Each row is a point. The last column is the point's height on a tilted bowl or saddle (a function of degree 2), plus a little noise. Count its main directions that bend up, bend down and stay straight.
(in the rows, 128 means zero)

Points:
[[132 142  81 156]
 [116 124 114 122]
 [ 82 151 118 156]
 [154 135 128 134]
 [146 112 152 127]
 [104 103 127 120]
 [ 88 122 136 132]
 [155 111 124 125]
 [138 122  83 145]
 [190 120 102 172]
 [102 117 198 186]
 [190 148 107 187]
 [188  66 122 174]
 [131 120 156 127]
 [163  74  97 159]]
Directions: 3 up, 0 down, 0 straight

Points (22 x 5):
[[ 86 156 165 145 174]
 [ 59 134 123 131 165]
 [ 92 158  70 157 169]
 [155 134  86 159 149]
 [ 98 162 112 126 144]
 [ 63 188 105 100 163]
 [123 164 115 169 158]
 [104 134 139 122 137]
 [138 120  86 156 134]
 [185 117 127 115 168]
 [103 110  90 188 147]
 [105 135 104 100 132]
 [142 140 135 118 142]
 [104 120  98 163 137]
 [171 123 126  88 171]
 [149 121 147  99 152]
 [132 170 155 111 164]
 [ 53 137 117 154 181]
 [129  96  80 174 133]
 [154  93 158 121 145]
 [147 142 155 127 153]
 [ 87 109 176  90 179]]
Directions: 3 up, 0 down, 1 straight

Points:
[[148 159 129 132 123]
 [ 85 124 164  49 151]
 [118 136 165 197 185]
 [ 99  86 111 123 154]
 [150 111 155 162 145]
 [113 116 132 143 132]
 [101 169 129  66 144]
 [124 139 168 124 110]
 [124 137 111 170 146]
 [118 167 129  80 128]
 [ 93 123 130 114 130]
 [125  94 140 156 150]
 [ 87 156 121  92 137]
 [ 56 153 154  96 156]
 [ 98  90  81 131 156]
 [128  97 127 125 137]
 [143 150  80 106 140]
 [162 110 120 117 143]
 [100  66 169 194 231]
 [139  67 139 100 170]
 [151 138 151 113 113]
 [154 165 144 137 124]
 [181 138 111 137 149]]
Directions: 3 up, 0 down, 1 straight

Points, 44 rows:
[[104  90  92 113  97 106 126]
 [125 157 138 108  94 108 151]
 [163 125 143 107 148  83 149]
 [118 113 113 142 150 128 131]
 [109 136 110 174 140 118 135]
 [190 119 125 111 167  79 152]
 [178 140 172 159 128 102 168]
 [116 150 148  87 141 136 157]
 [135  63 146 108 111 132 143]
 [109 166  63 198 159  86 143]
 [127 129 104 140 107 113 128]
 [176  94 159 175 178 134 170]
 [114 145 130 122 140 138 147]
 [122 109 112 155 118 177 149]
 [101  93 141 123 173 138 155]
 [116 150 155 127 144 118 157]
 [166 152  94 154 143 152 144]
 [124 188  91 133 146 101 156]
 [159 150 166 100 108  76 167]
 [168 133 178 175 184 115 187]
 [116 176  79 130 169 168 170]
 [146 138  94  62 164 110 158]
 [180 130 163  62 153 166 185]
 [101 199 107 150  95  87 178]
 [108  87 170 121 118  48 157]
 [127 104 173 122 132  48 163]
 [131  84  95 162 161 141 126]
 [141 125  66 111 133 165 146]
 [110 154  96 132 151 155 152]
 [152 109 191  89 151  94 179]
 [163  94 106 165 157 102 117]
 [117 185 148 115 122 149 168]
 [128 120 149 148 128 122 143]
 [115  81 112  98 105 142 136]
 [126  84 157 164 127 174 167]
 [103 143 129 156 164 115 152]
 [109 135 124 141 147 127 142]
 [110 104  81  40 101  95 158]
 [120 170  81 170 159 134 150]
 [120 156 119 166 143 159 157]
 [ 87 137 139  94 105 110 152]
 [108 127  94 104 114 124 135]
 [122 134 151  98 111 147 151]
 [145 188 172 192 133 131 195]]
Directions: 5 up, 0 down, 1 straight
